Every row gives one point. Two turns around zero, p and q, are shown by what they do to some points. Where does a point land after both, in the order given? Backwards means that the second turn is done in reverse. Each puzzle has new turns, and all numbers are rounded.
In the rows, 128 means zero.

Turn p:
[112  85 106] -> [165 102 105]
[185 153 166] -> [113 158 193]
[ 92  93 109] -> [149  94  92]
[123 128 167] -> [106 106 152]
[128 182  91] -> [106 181  97]
Turn q:
[136 172 112] -> [ 96 163 125]
[123  83 201] -> [208 111 156]
[155  99 143] -> [163 121 105]
[106 127  86] -> [ 87 104 125]
[ 99 182  89] -> [ 61 148 148]
[148 106 136] -> [152 121 109]
Where do these land?
p, then q: [159 167 160] -> [138 149 183]
p, then q: [104 155 158] -> [120  98 164]
q, then p: [104 131  99] -> [124  94 111]
q, then p backwards: [145  59  95] -> [ 64  84 117]

Turn p:
[125 132 115  94 113 106] -> [ 97 114 147 106 132 135]
[116 101 121 110 153 109] -> [118 112 149 127 119  91]
[122 116 118 157 103 162] -> [127 169 111 147 108 142]
[115 130  89 118 153 127] -> [123 106 130 115  87 118]
[136 156 142 139 106 178] -> [136 139 100 157 131 176]
[163 121 111  96 140 118] -> [134 107 174 120 121 137]
[161 148 105 148 120 130] -> [156 140 132 106 115 158]
[ 85 120 223 161 137  94] -> [134 136  80 145 209  66]
Turn q:
[ 88 139  98 122 103 150] -> [102 138 132 101  81 137]
[120 143 103 123 156 120] -> [125 128 135  99 133  98]
[117 111 116 145  92 108] -> [101 106 103 125 122 154]
[ 96 173  74 130 146 144] -> [ 96 136 147  87  93  81]
[144 157 196 153 101 151] -> [113 145 161 203 132 148]
[124 102 114 130 141 140] -> [140 142 102 116 123 123]
[173  96 145  90 141 101] -> [188 100 123 129 162 142]
[167 145 136 147 127 141] -> [134 117 132 169 125 105]
[122  86 168 113 146  96] -> [152 139 117 120 181 164]
Where do these land?
q, then p: [141  79 103 108 123 136] -> [127 137 168 121 100 162]
p, then q: [131  97 146 128 118 145] -> [ 99 135 135 144 144 113]
p, then q: [136 153 134 127 111 156] -> [129 148 117 137  99 108]
p, then q: [151 140 105 121 147 124] -> [154 124 124 146 121 151]
p, then q: [134 147 119 124 122  31] -> [193 128 168  76 158 151]
q, then p: [146 136 153 121 145 116] -> [160 119 131 135 138 113]
p, then q: [145 135 112 167 130 157] -> [129 102 134 157  95 111]
p, then q: [ 40 137 152 127 129 158] -> [ 70 119  81  72 114 111]

Turn p:
[101 139 112 159 150  96  97 151 121] -> [142 109 154 139  92 122  85 147 114]
[131 148 151 150 119 115 105 122 149] -> [128 118 154 159 119 147 124 106 131]
[119 151 111 110 120 110 151 102 116] -> [153 157 143 107 119 130 148 139 145]
[133 125 147  99 151 115  95 144 157] -> [105 145 131 155 117  96 105  97 126]
[135 101 111 113 111 158 142 146 141] -> [106 125  92 135 143 115 150 148 126]
[151 136 120 119 109 160 152 119 104] -> [134 129  94 104 141 149 151 130 151]
[155 127 131 151 128 127 128 103 133] -> [121 137 135 130 141 167 124 122 124]
[113 108 143 118 107 102 108 112 103] -> [117 117 168 111 144 112 120 131 154]
[109 133 121 139 143 148 140 120 122] -> [158 124 118 124 139 129 127 135 114]
[134 112 131 122 141 150 162 161 135] -> [116 120  90 117 125 114 146 125  97]
Turn q:
[135 118 105 121  99 130 127 125 152] -> [104 134 141 136  93 135 133 134 131]
[130 121 142 142 115 174 122 150 120] -> [141 109 158 140 142 151 128 157 116]
[120 115 131 115 117 107 140 110 107] -> [123 139 115 120 126 138  98 113 144]
[140 170 144 123 136 159 133 153 118] -> [134 128 147 143 166 130 141 125  87]
[138 110  94 132 146 113 141 149 116] -> [155 128 112 138  96 110 112 126 113]
[127 131 150 124 140 126 130 149 148] -> [132 147 131 125 143 113 141 150 124]
[136 129 136 161 123 100 122 136 136] -> [131 130  91 125 123 138 148 145 129]
[101 148 119 124 135 143 130 132 127] -> [119 114 136 150 145 110 125 121 128]
[131 131 115 117 133 115  98 143 131] -> [113 117 121 111 117 108 128 137 109]
[122 108 143 120 136 112 137  31 124] -> [126 134 128  89 128 147 126  70 200]
Where do these land?
p, then q backwards: [141 162  97 148 104 121  95 119 114] -> [115  80 131 151  96 140 146 117 127]
q, then p: [148 130 122 106 146 117 118 138  94] -> [123 142 133 106 135 124 103 128 164]
q, then p backwards: [137 134 145 115 149 164 145 121 133] -> [105 131 148 128 126 114 131  89 134]
q, then p: [ 93 126 160 162  98 156 126 131 114] -> [121 108  92 152 139 119 105 126  81]
p, then q backwards: [121 147 116 107 148  96 135 134 134] -> [149 107 112 104 137 118 142 136 148]
p, then q: [133 115 134 112 160 124 135 147 106] -> [ 99 124 121 108 120 116 103 111 123]
q, then p: [130 128 150 132 122 106 137 125 119] -> [142 144 108 139 119 128 119 134 133]
p, then q backwards: [148 113 121 126 121 160  88 123 162] -> [ 84 154 130 138 101 119 158 136 119]
q, then p: [128  99 131 168 126 120 130 119 152] -> [106 130 104 149 116 135 163 141 116]
q, then p: [103 144 103 108 107 122 139 106 128] -> [153 121 162 152 147 128 125 140 124]
p, then q: [126 109 131 124 126 122 161 146 151] -> [135 136 109 151 138 132  95 115 130]
